Rows are points. A path goes straight from each point to the next, and from the last back to the first. The post is the endless flat space through its rows: a point in 2 columns, a line in 3, a plane in 4, and so on, so that a path can go around it. Count how often the path circles the post. Going back the other way cancels.
In the rows, 128 means zero.

Post, one row:
[[139 108]]
Path:
[[170 181]
 [120 164]
 [ 72 101]
 [122  74]
 [138  55]
 [104  82]
 [ 73 169]
 [159 214]
 [181 148]
 [194 112]
 [169 164]
 [112 185]
 [133 221]
 [172 164]
 [118 137]
 [106 110]
 [105 139]
 [159 159]
 [182 128]]
Times around: 0

Post:
[[112 117 206 166]
 [110 123 187 119]
 [170 154  50 159]]
Path (22 x 4):
[[ 42  97 134 141]
 [ 97 186 129 160]
 [ 61 102 108  72]
 [132  86 121 116]
 [187 137 183 179]
 [192 193 130 175]
 [157 179 161 100]
 [164 129 179  96]
 [114  73 191 144]
 [ 75  97 158 179]
 [ 84 118  93 131]
 [108 132  70 186]
 [104 172 150 128]
 [197 167 127 176]
 [203  83 115 179]
 [142  64 192 129]
 [152 117 183 191]
 [147 190 197  94]
 [124 175 147 193]
 [157 149 151 101]
 [175  87 130  75]
 [106 104 162 125]]
Times around: 1

Post:
[[172 162   7 161 120  66  29  69]
 [207 129 142 191 103  40  83  93]
 [ 82  74 152  64 146 167 195 118]
 [190 115 120  93  84  83  71 104]
 [110 103 128 125  97 195 185 143]
 [122 102 141  87 147 123 143 190]
 [119  90 185 133 134 191 130 130]]
Path, 12 rows:
[[179 132 121 132 136  93 134 121]
 [165 140 216 163 143 106 152  90]
 [110 109 199  86  93 104 129 185]
 [113  47 141  39 110  65  86 114]
 [156 107  65 179 119 125 126 164]
 [185 103  56 106 108 191 137 135]
 [126 112 137  61 145 144 112  87]
 [ 70 148 114  92 188 100  99  63]
 [ 88 112 123 108 114 111 111 138]
 [155 132 125 171  70 102 152 199]
 [123 152  88 114  77 162 151  80]
 [158 123 122  87  93 147 139 121]]
Times around: 1

Post:
[[132 180 117  90  63  93 197 153 108]
 [164 144 108 124 156 169 124  74 121]
 [ 93 146  82  54 167 125 185 172 115]
 [ 96 132  47 100 153  73 156 133  60]
 [117 134 173 134 204 135 169  90 121]
 [138 121 154 103 167  96  98  78 138]
 [121 108 172 172 184 134  42 130 102]
 [210 113  85 213 113  60  80  99 173]]
Path, 11 rows:
[[ 58 107 136 113 182  95 143  91 125]
 [116 155  87 105 208 122 202  67 125]
 [156 145  87 148 160 110 136 146 129]
 [159  87 148 190 185  29 137 153  72]
 [107 124  71 106  89 146 181 228 102]
 [ 94 116  82 178 173 170 146 109 134]
 [ 98 188 113 118 133  71 165  79 107]
 [ 82  93 186 110 208  69  82  56 136]
 [133 107 127 155 166 126 126 121 174]
 [100 167 139 153 133  95 167 127 181]
 [ 29 109 113 109 174  25  78  94  70]]
Times around: 1

Post:
[[119 111 124 177 127 123 133 108 126 142 115 124]
 [160 123 112 127 130 153 148 129 110  92 105 137]
 [114 127 126 129 174 131 141 102 127 115 136 122]
 [181 123  77  80 105   7 167 131 122 101  64 150]
 [110 134  98 145 137 140 105 146 119 107 163 142]
 [148 110 100 137 124 135 152 142 149 163 157 148]
 [141 137 110 151 141 151 118 149 131 175 123 102]
 [140 110 154 129 116 116 126 131  84 148 123 127]
 [139 138 154 147 146 167 120 134 154 151  99 165]
 [108 109 162 126 131 132 115 117 139  96 119  97]
 [138 147 124 124 134 170  97  86 137 105 135 137]]
Path:
[[115 131  95 111 124 134 143 119 153 127 122 110]
 [122 161 142 162 122 128 133 119 116 126 120 141]
 [141 153 138 119 107 128 127 133 100 109 105 128]
 [127  92 132 164 140 137 178 170 134 200 120 149]
 [139 111 114 140 163 165 146  96 156 125 105 162]
 [186 112  99 111 132 133 115 163 148 166 139 103]
 [149 118 146 150 131 134 163 160 135  99  95 135]
 [101 146 127 125 140 143 131 139 109 127 142 119]
 [111 124 100 121 121 138 134 105 120 101 106 118]
 [127 128 103 156 164 122 107 109 142 144  94 148]
 [163  87 132 122 140 130 135 116 138  96 145  97]
 [147 143 136 156 149 155 140 136 151  97 139 132]
 [133 136 143 114 130 129 115 127 121 114 127  88]
 [174 160 108 128 120 159  94 102  81  95 159 132]
 [145 112 125 153 150 138 111 126 157 119 116 146]
 [120 108  91 128 115 117 100 138 140 129 129 130]
 [148 129 122 108 115 150 148 104 111 124 141 168]
 [138 142 150 119 134 147 149 129 126 111 132 102]
 [145 125 130 153 132 144 123 138 100 140 143 143]
 [141  90 126 165 151 138 117 107 102 157 144  97]
 [123 110 145 133 115 120 121 110 104 159 103 140]]
Times around: 0

Post, 13 rows:
[[107 129 132 154 134 128 114 148 132 165  82 172 119 107]
 [109 103 112  94 162 135 124 122 129 155 142 134 138 104]
 [142 139 128 127 131 124 140 121 113 132 154 138 154 130]
 [131 124 134 157 111 137  99 135 176 147  95 168 149 158]
 [175 119 140 156 116 110 126 114 143  98 106 172 147 116]
 [122 105 145 114 150  97 145 137 135 142 148 134 110 143]
 [105 123 163 133 151 138 126 134 118  99 125 117 150 109]
 [124 143 110 119 169 123 150 130 125 113 127 101 135 114]
 [133 123 125 107 183 154 136 154  90 109 144  97 127 127]
 [ 84 104 107 104 130 170 126 156 115 111 131 116 104 111]
 [106 118 147 113 159 160 163 112 153 162 144 127  92 135]
 [148 165 133 142 122 107  84 118 145 114 121 140 136 134]
 [153 127 133 166 100 119  97 133 145 135 115 111 147  99]]
Path (27 x 14):
[[168 112  86 129 105 125 130 135 129 135 173 161 123 108]
 [131  92 136 133 137 120 152 142  86  68 159 137 137 126]
 [100 138 144 154 149 192 105 184  95  98 122   7 110 128]
 [143  89 115 106 103 112 145 131 118 113 122 139 154  87]
 [158 118 120 120 117 161 136 143 127 105 149  70 156  89]
 [117  92 122 124 159 129 130 159 124 118 156 119 134 128]
 [166 134 103 147 137 106 133  85 136 132 122 169 114 107]
 [ 80 171 166 167 101 128  54 148 158 132  89 154 156 191]
 [181 114 149 132 131  80 174 118 126 114 126 162 119 121]
 [105 110  76  75 156 124  80 172  92 149 146  87 127 125]
 [105 139 122 118 173 131 129 133 111 100 131  99 108 128]
 [144 130  98 145 180 141 146 132 132 168 125 159 142 143]
 [126 152  87  87 151 118 123 108 181 166 138 205 156 165]
 [118  73 159 121 108 148 151 145 160 160 119 165 144 137]
 [118 101 150  84 143 126 105 118 117 105 106 146 118 102]
 [121  87 135 144 143 151  95 133 107 138  96 162 154 111]
 [113 128  91 139 143  75 104 133  95 119 155 145 186  86]
 [132 124 158 157 182 145 128 138 140 150 131 150 139 137]
 [168 139 116 144 181 122 172 102 165 154 129 161 107 174]
 [108 149 187 163 160 132 171 129 139 154 111 111  36 153]
 [133 135 130 156 115 136 147 170  97 114  92  93 133 103]
 [119 124 137 126 121 137 126 122 192 172 104 169 148 124]
 [ 98 160 119 125 150 164 119 114 159 120 135 137 110 120]
 [107 133 117 143 157 135 141 135 146 137 137  82 122 132]
 [166 124 103 124 106 114 152 113 107 113 162 152 128 196]
 [110 154 112 124 110 140 116 145 176 150 116  82 125 167]
 [122  85 101 107 117 102  93 173  81 126 135 126 125  32]]
Times around: 2
